Each row of a before or after table is a point. The points were changed in one or more steps. Then noise was added and the rows were shuffled. The steps act on how far a point lies along the listed directions, d1 being the first. Name the steps. A step turns or swaps two directions, mirrors them in a line or flattens them onto one, adds a multiple of one to another, or multiplies one. Angles are multiples of 10 degrees, from the lower direction toward the higher: turns from -170 to 170, lines from 10 to 170 but not 90. Use the fewest steps. Two steps may share a direction if one is a turn and the other turns, adds or multiplies; they go together, in the order done. Otherwise the lowest direction goes first.

Directions:
(1): -0.033 -0.006 -0.066
(2): -0.018 0.072 0.003
(3): 0.064 0.018 -0.033
Before, 11 rows:
0.041 -0.027 0.032
0.003 -0.037 -0.003
0.036 -0.020 0.047
0.007 0.026 0.019
-0.014 0.005 -0.033
0.057 -0.052 -0.004
0.061 -0.034 0.014
0.021 0.026 0.030
0.056 -0.025 -0.093
-0.007 0.013 0.012
-0.025 -0.033 -0.038
After, 11 rows:
0.051 -0.062 0.028
0.003 0.051 0.013
0.022 0.049 0.027
0.029 -0.132 0.039
0.061 -0.036 0.026
0.016 -0.069 -0.009
0.006 0.030 -0.008
-0.023 -0.063 -0.034
0.038 -0.090 0.043
-0.034 0.003 -0.011
-0.065 -0.107 0.054
Steps: mirror d1 and d3 in the line at 160 degrees; multiply d2 by 2

Directions:
(1): 0.008 0.059 0.031 -0.019 0.064 0.020 -0.018 -0.071
(2): 0.060 -0.047 -0.024 -0.012 -0.021 0.080 -0.006 -0.035
(3): -0.053 -0.034 0.092 0.004 -0.028 0.036 0.009 -0.012
(4): 0.052 0.051 0.041 0.040 -0.045 0.005 -0.055 0.030
(5): -0.066 0.034 -0.049 -0.013 -0.055 0.022 -0.045 -0.029
(6): -0.025 0.036 -0.019 0.049 0.032 0.073 0.038 0.046
Before, 11 rows:
-0.084 -0.044 -0.051 -0.029 -0.030 0.003 0.017 -0.001
-0.025 0.001 0.034 -0.005 0.009 0.000 0.010 0.003
0.011 0.032 -0.043 0.020 0.020 0.082 -0.010 -0.049
0.004 0.028 0.032 0.018 0.037 -0.033 -0.038 0.005
-0.036 -0.060 0.012 -0.024 0.091 0.005 0.079 0.018
0.058 0.036 -0.049 -0.033 -0.033 0.039 -0.056 -0.060
0.071 -0.019 -0.108 0.017 -0.050 0.006 -0.016 0.029
-0.017 0.041 -0.028 0.018 0.049 0.024 0.018 0.053
-0.022 -0.082 0.040 -0.015 -0.063 -0.036 0.002 0.033
0.096 -0.038 -0.004 -0.012 -0.016 0.047 -0.022 0.021
-0.086 0.036 -0.095 0.048 0.004 -0.006 0.019 0.039
After, 11 rows:
0.006 0.046 -0.014 0.025 0.028 0.043 0.000 0.052
0.049 -0.006 -0.029 0.033 -0.003 0.076 -0.003 -0.012
0.016 0.000 0.033 0.010 0.034 -0.041 -0.035 -0.005
0.098 -0.034 -0.008 -0.038 -0.017 0.064 -0.037 -0.022
-0.063 -0.030 0.014 -0.037 -0.035 -0.034 -0.002 0.001
-0.115 -0.011 -0.049 -0.003 -0.011 -0.008 0.024 0.033
-0.018 0.006 0.027 -0.005 0.010 -0.007 0.012 0.009
-0.066 0.018 0.014 0.006 0.114 0.013 0.066 0.031
0.076 -0.027 -0.037 -0.035 -0.039 0.026 -0.022 -0.033
-0.069 0.043 -0.074 0.067 -0.019 0.006 0.008 0.059
0.055 -0.014 -0.094 0.005 -0.054 0.026 -0.033 -0.006
Steps: flatten d1 and d5 onto the line at 130 degrees; turn d4 and d6 by -30 degrees; add 0.7 times d4 to d2; multiply d3 by 0.7

Directions:
(1): 0.049 0.031 -0.065 0.018 -0.030 -0.051 0.020 -0.003 0.065 0.007 -0.067 -0.037
(2): 0.011 -0.010 0.033 -0.017 0.021 0.069 0.066 0.000 -0.035 0.027 -0.084 -0.044
Before, 8 rows:
-0.031 -0.033 0.033 -0.028 0.012 0.029 -0.001 -0.033 -0.039 -0.012 0.030 0.002
-0.023 -0.033 0.013 -0.015 0.027 -0.031 -0.010 -0.014 -0.039 -0.025 0.062 0.040
0.054 0.009 -0.033 0.026 -0.028 0.018 0.069 -0.033 0.039 0.019 -0.115 -0.069
-0.051 -0.034 0.056 -0.023 0.050 0.013 -0.050 0.008 -0.071 -0.014 0.090 0.075
0.053 0.023 -0.028 0.008 0.007 -0.037 0.012 0.025 0.016 0.022 -0.031 -0.022
-0.066 -0.033 0.056 -0.018 0.054 0.048 -0.043 -0.004 -0.047 -0.027 0.094 0.042
-0.084 -0.025 0.063 -0.006 0.026 0.029 -0.072 0.029 -0.009 -0.015 0.145 0.066
-0.015 -0.023 0.050 -0.009 0.036 0.038 0.029 0.004 -0.045 0.002 -0.018 -0.012
After:
-0.032 -0.008 0.000 0.000 0.019 -0.060 -0.081 0.004 -0.011 -0.030 0.110 0.080
0.042 0.009 0.013 -0.005 0.028 0.010 0.032 0.028 -0.023 0.031 -0.043 -0.026
-0.039 -0.008 -0.012 0.007 0.018 -0.041 -0.085 -0.006 0.028 -0.046 0.114 0.051
0.050 0.011 -0.030 0.026 -0.029 0.025 0.069 -0.035 0.038 0.020 -0.119 -0.071
-0.075 -0.013 0.033 0.008 0.009 -0.004 -0.082 0.026 0.022 -0.021 0.158 0.069
-0.008 -0.007 -0.018 -0.007 -0.018 -0.044 -0.032 -0.038 0.016 -0.027 0.048 0.015
-0.021 -0.028 0.004 -0.009 0.022 -0.042 -0.013 -0.017 -0.031 -0.028 0.058 0.043
0.013 0.013 -0.039 0.022 -0.010 -0.069 -0.015 0.000 0.042 -0.020 0.008 -0.002
Steps: mirror d1 and d2 in the line at 40 degrees
